Every row gives one point. Any point is a mix of the corners, with weights that add up to 1. It lies inside the corners' shape when no weight is negative. Is each point inside? If not, which corners have a negative weight?

Corners:
(1): [ -9 -21  40]
(2): [ 11 -20  78]
(3): [  9  51 -57]
(4): [16 -9  2]
Points:
[  6  25 -38] => outside (2)
[ -2 -13  30] => inside
[  1  22 -28] => outside (2)
[0 7 3] => inside

Corners:
(1): [ 19   3 -49  14 -28  30  68  19]
(2): [ -4 -11  33  23   5  12  -1  17]
(3): [-54  31 -11  10 -26 -43  -9  -3]
(4): [-40  40  -2 -38 -25 -80  -3   1]
(5): [-47   7 -12 -75 -24  -4  13 -58]
(6): [ 29  31 -53  44 -39  31  -1  17]
(7): [  51 -104   29   65   -1   45  -40   28]
(8): [ 10 -55  10  13  35  22 -14   9]
(9): [-23  31 -11 -28  -6 -38  27 -70]
Points:
[ -1 -18   4  -4  -3   3   2 -11] => outside (3)
[-12  18 -16  -9 -18 -18   9 -17] => inside
[-14   2 -20 -23 -21   7  26 -17] => inside
[-23  -1   5 -19  -6 -27   8 -21] => outside (6)
[-32  43 -18 -41 -21 -45  23 -14] => outside (3, 7)
[ 33  -5 -50   1 -47  15  45   0] => outside (2, 3, 8)
[ 0 -9 -2 -1 -8  7  6 -1] => outside (3)
[-12 -10  -6  -6 -26 -20 -42   9] => outside (1, 2, 9)
[ -4 -21   3   8  -7   8  -4   6] => outside (9)

Corners:
(1): [ 10   7  52  25 -14 -84  17  49  25 -50 -43  22]
(2): [ 70 -30 -30   5  -4 -35  26  20 -10  21  11 -60]
(3): [ 32  67  50 -51 -18  71 -23  27  31  47 -52 -15]
(4): [-36   2   4  12  33  32 -45 -48  26 -60 -14  27]
(5): [-48   5  18   8  18  35  25 -15  41 -40  17 -26]
(6): [-34 -21  40 -36  -3  30 -37 -29   8 -12 -45  -8]
(7): [ 10  53  15   0 -53  32 -36  37  43  41 -89  18]
(8): [ -8 -23   7 -21  -3  17 -11 -71  35 -42   5  62]
(9): [ 40 -17 -50  -3 -35 -43  59   8 -40  -7 -20 -17]
(10): [ 25 -72 -32  15 -46   3  48   8 -35  -5  29 -19]
(11): [-35  39  18   0  42  19  17  17  -8  22 -14  53]
(12): [ -61  -70  -33   -8   27  -24   -7  -25   32 -102   61   63]
(13): [  4  63  15  -8 -21  -7  -1  26 -24  24 -14 -38]
Points:
[-10  -1  19  -5  -5  -1  -9  -4  13 -22 -28   7] => inside
[-10   8  -5   1  -4  12   7   3   1   5 -15  11] => outside (1, 3)
[-12 -10   5  -1  -4 -10   0  -3   5 -23 -13   4] => outside (3)
[  6   5  -2   3 -20   0   7   7   9 -11  -7  -7] => outside (6, 11)
[ -7  -2  -2  -7  -9  -3  13  -6   5 -24  -9  11] => outside (2)
[  2   4  -2   4  -1  -6  15   8   3 -12  -5   3] => outside (6)
[ 37  -8  -6  11 -15   0  15  -7  22 -13 -15 -22] => outside (6, 11, 12, 13)
[ -1   8  14 -14 -33  18  -3   6  20  -3 -32   7] => outside (2, 4, 11)
[  0  29  14 -13 -10   4   0  13  11  10 -30   7] => outside (4, 10)

Corners:
(1): [-11   2 -44   6  -4  39 -39  26 -44 -24  24  38 -69  43  27 -18  13  -6
 -21 -30]
(2): [ 41  10  30  56  -5 -23  42   2  29  57 -30 -44  26 -31 -36   1   7 -53
 -17 -23]
(3): [  7  11 -10   3 -26 -24 -45  35 -34 -12  42   8  11  27  20 -27 -11  36
 -55  -4]
(4): [  7  43 -31  26  22  45 -60 -25  14  -1   5  24  11 -56   8  10 -45  -6
  72 -44]
(5): [ 29 -36  42 -28 -23  33  37 -14  39  48  18 -53  -5 -22 -46 -31  -3 -35
 -14 -54]
(6): [ 57 -19  22  18  64  22   9  37  18  35 -33 -33  33 -25 -69  17 -17  -6
 -39  20]
(7): [-13  35  -7  20  13  69 -31 -67  36   8  -8 -19  -6 -20  18 -38 -22 -17
  29  -9]
(8): [-26   0 -65 -24 -65 -12   2  12   8  -1  14  18 -48  49   9 -37  -1  24
  -3  31]
(9): [-18  34   0 -47 -35  -3 -12   7 -17 -47  35  30  -7  52  20   6   6  11
 -19  -5]
(10): [  5  48 -60 -42 -29   2 -13   3 -59  -7  62  -7 -13   6  17 -25  26 -31
 -19   5]
(11): [  5 -26  11  54  19 -22  15  11 -53   6  10 -17  37  59 -34 -13  15  23
  -2  40]
(12): [ 12 -22  -7  11  29  -4  25  -5 -20  -7   7  23  60  27  18 -24  46  30
 -22 -20]
(13): [  8 -38  11  21  30 -52  46  -6  -9  60 -27 -27  23 -34 -27  40 -21  17
 -18  -4]
(14): [-24   6 -53  27 -56  29 -41  -7   7  -6  83  52   1  24  15 -40 -18 -31
 -23  31]
(15): [ 29  22   0  -8   6  32 -20 -28  32 -19  36  59 -65 -35  35 -64 -11 -22
  25 -27]
(16): [-12  73 -41  51   0  50   3 -42  22  10  12 -18   1  -4  -4 -49 -95 -18
   8 -49]
(17): [  3  24   1  32   4 -23  -7 -32  -3  10  -7 -29  -9  -4 -70  13  -2  22
 -58   8]
(18): [ 48 -46  -7  18  79 -24  43 -30  48   3   1 -63  25  -8 -30  64   9  -9
  -6 -21]
(19): [ 40  35 -15   1 -52  26 -24   5  -4  -1  55  30 -54  33  18  25 -14  -2
 -11  21]
(20): [ 73 -39  45   5  10 -43  34 -73  17  57 -39 -49  46 -27 -49  12 -25 -25
  -2 -31]
(21): [ 38 -25  18   8 -21   5  20   9 -69 -21 -25 -35  37 -16 -41  40 -21   7
 -46  33]
Points:
[  6  16 -12  19   4  -7  -1 -17  -9   3   2 -10   8  -2  -2 -10  -9   1
  -6 -16] => outside (5, 6, 14, 19)
[ 15  17  -7  13   7  24 -18  -1  -5  -4  18  -2   5   0  -6 -11 -10  -5
 -12  -7] => outside (8, 13, 20)
[  8   0 -14  10   3   1   0  -9   4  11   6 -13  15  -5 -14   1 -12  -4
 -16 -10] => outside (11, 15, 19)
[ 11  13 -15  16  -2   8  -7  -9  -6   1  13   5  -2   4  -2 -10  -9  -5
  -9  -4] => outside (5)
[ 12   1  -8  12  -3   5   8   5 -15   7   9 -19   7  13 -19   4  -5   1
 -32  11] => outside (4, 15, 20)
[ 16  -1  -2  19   8  11   2 -12   8   8   2 -10   6  -1 -14  -6 -15  -2
  -9 -10] => outside (10)
